Rows are points. Examples show where two turns around zero, p and q, send a point. Write where each new point lands after one turn and then the other. Backwards means that the second turn is done in reverse. Each puzzle has new turns, and all numbers are rounded.

Turn p:
[-29 -27] => [-33 -22]
[30 13] => [32  8]
[-1 14] => [ 1 14]
Turn q:
[8 9] => [-10   6]
[8 4] => [-5  7]
[27 -6] => [ 1 28]
[-48 -29] => [ 37 -42]
[ 4 22] => [-22   0]
Where do these land?
q, then p backwards: [ 19 -33] => [24 29]
p, then q backwards: [-3 33] => [32 -9]
p, then q: [-16   0] => [  0 -16]

Turn p:
[ 5 24 26] => [ 3 26 24]
[-32  -5 -20] => [  0   4 -38]
[ 7  8 -4] => [10 -1  5]
[ 21 -26  -2] => [-12 -30  10]
Turn q:
[-24  21  -9] => [-22  22  12]
[-11 -30   3] => [ -6 -30  10]
[24 26  6] => [ 21  25 -14]
[14 10 -3] => [  8  10 -12]
[-26 -28  12] => [-10 -28  27]
[23  0 -9] => [  9   0 -23]
Where do these land?
q, then p: [ 10   9 -14] => [ 16  -1 -11]
q, then p: [-16 -48  22] => [-51 -19  10]
q, then p: [-3 22  0] => [15 16  5]
p, then q: [18 23 -2] => [29  3 -6]
q, then p backwards: [-10  -6  -6] => [  3 -11   6]

Turn p:
[-34  11   9] => [-7 36  5]
[-44   6   2] => [-9 43 -6]
[ 33  26 -26] => [ 44 -22   3]
[-2  5 -7] => [ 8  4 -3]
[44 -6 11] => [  1 -43  16]
[  4 -42  11] => [-36 -19 -15]
Turn q:
[-30 -38 -16] => [-44 -19  17]
[36 -9  9] => [  7  -4 -37]
[ -2  26 -23] => [ 3 33 11]
[-4 20 30] => [ 33 -11   9]
Where do these land?
p, then q: [  2 -10 -21] => [-17  14  -7]
p, then q: [-18   4   2] => [12 11  9]
p, then q: [-21 -39  14] => [-17   6  43]
p, then q: [37 46  5] => [ 22 -31 -45]

Turn p:
[ 0 29 17 16] => [17 22 -3 25]
[ 28 -21  34  11] => [-21  24  38   5]
[-33  -5 -19 -43] => [-19 -21 -45 -21]
[ 16  -3 -13  -1] => [  9  -2  10 -16]
[-11   0 -18  17] => [ 14 -22   1   8]
Turn q:
[  2 -48 -44  27] => [ 32 -57  -7 -26]
[-2 30  4  7] => [ 6 30 -5 -2]
[ -7   9   1 -20] => [-19   9   6  -6]
[-15   8  18   5] => [ -8  12 -18  11]
[ 22   1  21 -19] => [-11   5  24  24]
Where do these land?
p, then q: [-24  10  22  24] => [ 34   1 -24   1]
q, then p: [ -4 -25 -15  10] => [-16 -12  13 -20]
p, then q backwards: [ 43  20 -16 -20] => [  2  35 -39  14]
p, then q: [-9 -3 40 -5] => [  5  21 -33 -13]
q, then p backwards: [ -6  -2 -31  -9] => [ 16 -15 -19 -16]

Turn p:
[  9 -18  26  -7 -20 -14] => [ 32   1  -6  14  -7 -20]
[-26  -8   5  23  28 -16] => [-17  28  31  -3 -14 -10]
[-17 -16  -2   6  10   9] => [ -8   3  11 -19  -8 -12]
[ 22 -21 -25   0  13  -4] => [-28 -18  -8  13   0 -21]
[32 19 18 -8 -4 27] => [ 18 -37   0   9  -2  27]
[ 19   9 -18   1 -27   5] => [ -1  -9 -35   5  -1  12]
[  6  24  26 -31  -8   7] => [ 34 -12   6   4  25  19]
[-23  10 -10  27  26  -9] => [-29  27  22  -5 -10   9]
[-21  -1 -19 -11 -17  -4] => [ -2  16 -19 -18  15  -6]
Turn q:
[10 12 25  0 21 27] => [ -4  10  14 -31   6  27]
[ 31 -24 -19 -23 -37  22] => [ 36 -47 -15 -16   7 -14]
[-4  5 -6  0  3  4] => [ 6  5 -1  3 -1  5]
[ 22   2   5  24  23 -32] => [-24  15  20   9  33 -17]
[ -7  -4   1 -22 -15 -21] => [ -3   0 -17  -1 -15 -26]
[-35 -17  13   5  -8 -10] => [-26  -7 -11  16 -27   4]
[-15  20  -7   3 -17   2] => [ 15   7   9  11 -22  -1]
[ -2   5 -11  14  31   9] => [-1 18  2  9 20 24]
Where do these land?
p, then q: [ 22 -36 -22   0 -11  48] => [ -3 -33 -53  19  -2 -22]
p, then q: [-10  21   8  15  17 -11] => [  0   5  21 -13 -17  16]
p, then q: [-13  12   2 -25  25 -12] => [-24  24   5 -16   7  16]
q, then p: [ 12 -34 -13  14  25  -5] => [-33   2  28 -16  -7  -9]
q, then p: [ -6   6   9  -9   1 -17] => [ 3 18 -7  2 10  6]
p, then q backwards: [-24   5   3   8  -9  -8] => [ -3  22   3 -12  14   1]
p, then q backwards: [ -2  23 -12   2 -21  -7] => [-14  -4 -11 -11  25   9]
q, then p: [ 21   3  25  -5 -26  13] => [ 29  -8  -1   6  15 -28]

Turn p:
[ 14   5 -14  11  10   4 -11   8] => [  2 -11  11  -7   8  21  -4   0]
[ 10   9  33   3  -9 -11  -7  10] => [-10  14  12 -18 -12 -15 -23   2]
[ -5 -23  -8 -16  -4  -9  -5  13] => [ 16  18 -15   2 -11  14   3  -5]
[-10  11 -13  -4   0 -11  -5   5] => [ -7  -8 -12   8  -6  11  -8  -6]
[ -3 -29   1  -6   8  -8  31  11] => [ 39  10 -16   5   5 -13  -2   2]
[ -4   7 -15   4   4  48  25  15] => [ 11 -20   2  13  12   4  15  49]
[ 18   8   7 -15  11 -12 -12 -17] => [-18  10  -5 -18  18   1  -3 -17]
[-11  -4  27   9   1  16   9 -10] => [  0  -4   8  -9  -7 -30  13  10]
[ -1   6  -2   6  11  -6 -13  10] => [ -1 -11   0 -11  -6  11  -9  -5]
[ -7  10 -16   9 -31 -11 -12 -46] => [-32   2  16  34   1  -4  18 -32]
Turn q:
[ 12  10   2   3   3  27   0 -13] => [ -3 -14  -2  -5 -18  18  -6 -15]
[-12 -23 -11 -19  -1 -13 -20   1] => [  1  19   7 -22   0 -14   1  25]
[-3 14 18 30 10  4 -6 19] => [ 13  -3 -17  26  10  13 -23  -2]
[14 14 16 14 26  2  6 -8] => [ 23 -23  -3   7   6  18  -1 -11]
[  4 -11   8  -8 -23 -25 -10 -15] => [ 3 20 35  0  2 -7  5  3]
[ 10  -9  -5 -25 -14  10  20   9] => [-31   3   0 -14   8   4  18  -8]
[-16 -12   1  -3  -6  -3   7 -11] => [ -8  -7  13  -5   2 -17  -4   5]
[  9 -19 -34  -8  -9   8  13  -1] => [-26  -3  -3  -6 -17  -3  26  16]
[-18  36   5  17  13 -12  -9  19] => [ 28   8 -28  21   8 -12 -15 -13]
Where do these land?
p, then q: [  5  13  18  -9 -13  -1  -1   0] => [ 10  15  -7   2   4 -17  -9  -5]
p, then q: [ -6 -20  -8  24  27  14  19   6] => [-9 -6 12 -3 15 32 26 15]
q, then p: [  3  -2  -4  16  30   3   7 -20] => [27 25 13 -2  3  7  7  2]
q, then p: [ 15   8  12 -14  25 -22   1  20] => [  9 -12  -7 -11  40   6  -1  11]
p, then q: [ 18   0  -1 -25 -21  15   5 -11] => [ 12  -9 -30  13   8 -11  -5 -16]
p, then q: [-18 -25   9  -4 -18 -12  11  -4] => [  6   7  12  28 -11  -2  17 -14]
q, then p: [-17   5 -26   9   1  16 -16  12] => [ -7   2   2  25 -13  27 -10  -5]
p, then q: [ -4  20 -18   8 -14  -7   6  22] => [ -4   9  -4  10 -13  13 -26  18]
q, then p: [ 11 -26 -16   4   1  -6  -1   1] => [ 14   0  -5   3 -12  -3 -14  23]
q, then p backwards: [-17  23  14 -11   0 -23 -19 -10] => [ 15 -27  17   9   1 -22  18   0]
p, then q: [ 10   5  20   2 -18  22 -11 -15] => [  1   1  -3   5  30 -18 -11 -17]

Turn p:
[  6   1   5  15 -10  -3   4  -7] => [-1 -1 13 10 -3 11 -2 -7]
[  4   8   1   7 -13  15  15 -15] => [  0   3   2   5  -8  23 -19  -4]
[  7  -1  -8   2 -10  -3  -5 -12] => [-10 -10   9   5  -1   3  -8   5]
[  5 -15  -5   6   5   0  -6   1] => [ -6  -5   9 -10  -1   1  11   3]
[ -5   1  12 -14  10  -2   1   4] => [10 10 -6 -4 12 -9  0  4]
[-11  12   5  -7  14   8  -8   5] => [  7   1 -22  -1  12   0   6   2]
[  3  -9  -8   8 -11   0  -3   6] => [-10  -1   7   2 -13   0   6   0]
[-12  -5   3  -8   4  -4  -5   9] => [ -3   8  -7  -3   5 -13   7   0]
[  6  16   9 -17   9  -1   5   8] => [ 23   3 -10   3   4  -8  -6   8]
[ -3  -8 -12   8   2  -9   2   0] => [ -8  -8   6  -7  -4  -6   3 -10]
Turn q:
[  5  -7  -5  -2   5   2 -11   5] => [-7 -5  4 11 -2 -3  6  3]
[  2 -15  -4  -1  14  -1   3   0] => [ -2  -2  -9  10   3 -15   6   0]
[ 7  6  5 -4 10  5  0  1] => [-2  6 -1  8  8  6  4 -6]
[-25   4   8  -1  -6   8  -4   2] => [ 24 -10   9  -1  -3   4  -7  -2]
[ -4   5  -3  -2  -2  10  -2 -11] => [ 6 -7 -3 -5  1  9  8 -1]
[ 7 -1 -7 -2 -3  9 11  6] => [ -2   8  -9   3 -12   4   4  -5]
[ 8  3  0 12 -1  5  2  0] => [-2  8 -6  1  0  7  0  9]
[ 8  5 -4 -2 -3  3  5  3] => [-6  6 -3  0 -5  6  1 -4]
[-9  2  7 -3 -4  4 -6 -3] => [10 -5  9 -3  2  3  2  0]
[ 2 -7  9 -4 -6  3  2 -1] => [ 5  7  6 -3 -3 -5  7 -1]
[ -1   5  -6  10  -3 -48   0  -2] => [-25  -6   3 -20  11 -17 -31   7]
Where do these land?
p, then q backwards: [-3  9  6  4  8  7 14  1] => [-8 10  4 -2  0  9 13 -1]
q, then p: [ -2  -2   3   5 -16  -4  10 -11] => [  5   2  -5   3  -3 -13 -10  14]
q, then p: [ -1 -17   6   7  10  -2  -3   5] => [  7  -7   8   6  -3  -8  10 -12]
p, then q: [11 -4 17 -5  3  1  0  5] => [-6 17  1  7  3  8 -5 -5]
q, then p: [-3 11 11  6 -2  3  6 12] => [ 4 -8 -5 11  3 11  5 10]
p, then q backwards: [ -9  -7  -9  -5  -5 -16  -5 -18] => [  3   2  -2  -6   8 -26  -9   2]
p, then q: [ 3  4 -7 -6  5  6 -9  2] => [ -4  -2  -3   7 -11  -7  -2  -2]
p, then q: [-12  -7  -7  -8   3   7  10  -9] => [ -1 -18   8   1   2   4   5 -10]
q, then p: [  6  -1  -7   7  -1   2 -18  -1] => [-1 14 -4 -5 -7  1 11 -7]
q, then p: [  9  21 -13  -8  -2   0  10   8] => [-19  -2 -14   1   5  14 -10   3]
p, then q: [  2  -7  -1   3  -3  -4 -14   6] => [  8   6  -5  -2  -3  -8 -11  -2]

Turn p:
[  9   0  11   6  -4  11   5   5 -15] => [ -6  -2   0   1   4   9  -6 -16  15]
[-2 -8 -7  9 -9 12 12  3  1] => [-11   3  -7   9  -5  17   0   0  -1]
[  3 -10  13  10   5  -7   1   5   4] => [-10   1  -6   4  11  -8   9   1  10]
[-20   0   2 -17  10   3 -32  -7  -7] => [  4   4  13 -28   0 -15   7 -13 -23]
[  9   0 -11   6   4  12   6 -15   2] => [  7 -11  -4  14   1  12   0  -5 -11]
[ -5   4  -8   2   2 -45  11   8  -6] => [11 15 12 -3 19 -3 -3 37 13]
[ -2   6   5  -3 -22  -6  13 -15  -3] => [ -5 -18  13  -2  -8  12  -4  14   8]
[  5   8 -11   8   3   1 -48  10   7] => [ 24  20   6  -5 -13 -15  30 -19  -5]
[-5  8 16  8  7 13 17  5  1] => [ -7  -9 -23  -7   4   6  -8  -4  10]
[  9  -8 -10 -29   4   6  14   0  15] => [ -5  -2  -2  18 -11 -13 -25   5 -17]
Turn q:
[-19  19  -7   1  15   4  -7  -4 -10] => [-17  -4  13   6   5  -6  14  19   9]
[ 11 -25   8  14   6   8   2   8   3] => [ 28  13  -2 -10  -2   0  -8   4  -2]
[ -4  -8  -7 -16 -15  13   9   6  19] => [ -3  -4  13 -14  -6  21 -10 -17   0]
[ 21  -9 -12  -4  -4   6  27  14 -19] => [  4  -8 -14 -29 -27  -7  -1   2 -12]
[  1 -16 -11  -2  -4  13  11 -12   4] => [  7  -2  12 -17  -6  -7  -7 -13   7]
[ 13  -6   6 -18  -1   9  -4  -5   8] => [ -3  17   3   1 -12   4  -6 -16   0]
[-9 25 19  8 -5 -4 -7 -6  8] => [-11   5  -6  12  26   7  16  -3  -1]
[  7 -12   4  -6   1 -14  18  -1  -3] => [  3  -3 -20  -8  -7  -3 -13  -4   8]
[-15  14   0  14  -3 -13 -25  -3 -25] => [  2 -16   0  30   5 -11  23  15   0]
[ -6  28  -7  17   7 -17 -24  -7   1] => [-14  -6   5  28  24 -14   6  14 -11]
[  0 -11   6  -8   4  -3   0  11  14] => [  4   8  -2   0  -2  16 -15   1   3]
Where do these land?
p, then q: [ -3 -16 -20   9  -6  -3   6 -20  16] => [ 18  -9  -7 -20  -5   1  17  17  -3]
q, then p: [  9 -10 -10   8  -1  18 -20  16   8] => [ -1  -7   9  -4   3   1  -6 -22  26]
q, then p: [-10  15  20  -8  -3  -1  -9  14   5] => [  0   0 -24  -4  -3  20  -4 -10  -5]
q, then p: [ -1  13 -15   3   9  15  -8  17  11] => [-11   5  -3 -22   4  -2 -11 -15  14]
p, then q: [ -8  -7  -3 -14  -7  -8  -9 -18   0] => [  9   1 -18   4 -10   9  10   2  11]
p, then q: [-12 -10  11  -1  -3 -15   9  -2   2] => [-1 -3  0  1 -1 18 -5 16  9]
q, then p: [ 11   0   8 -15 -21   0  19 -16 -13] => [ -1 -16  15   8  -7  12  -2  20 -22]
q, then p: [ 9 -1  3 -3 20 -8 17 14 -8] => [  8  24   5  -4 -19  -1  -7   4  -3]
q, then p: [-6  5 -6 -6 22 20 -2  0  4] => [ -4  -2 -10 -20 -10 -12  -7   3  14]
q, then p: [ -6 -12  19   8 -19   9  13  -5 -15] => [  1 -14   0  29  -4   2 -16   7  -9]
p, then q: [-11  17 -20   6  16 -15 -20  11  -1] => [-26   9 -18  -6 -14  -8  -1   0 -21]
q, then p: [ 28   7  15  13  -7 -11   3 -10 -10] => [24  4 14  8 14 16 -6 15 -6]
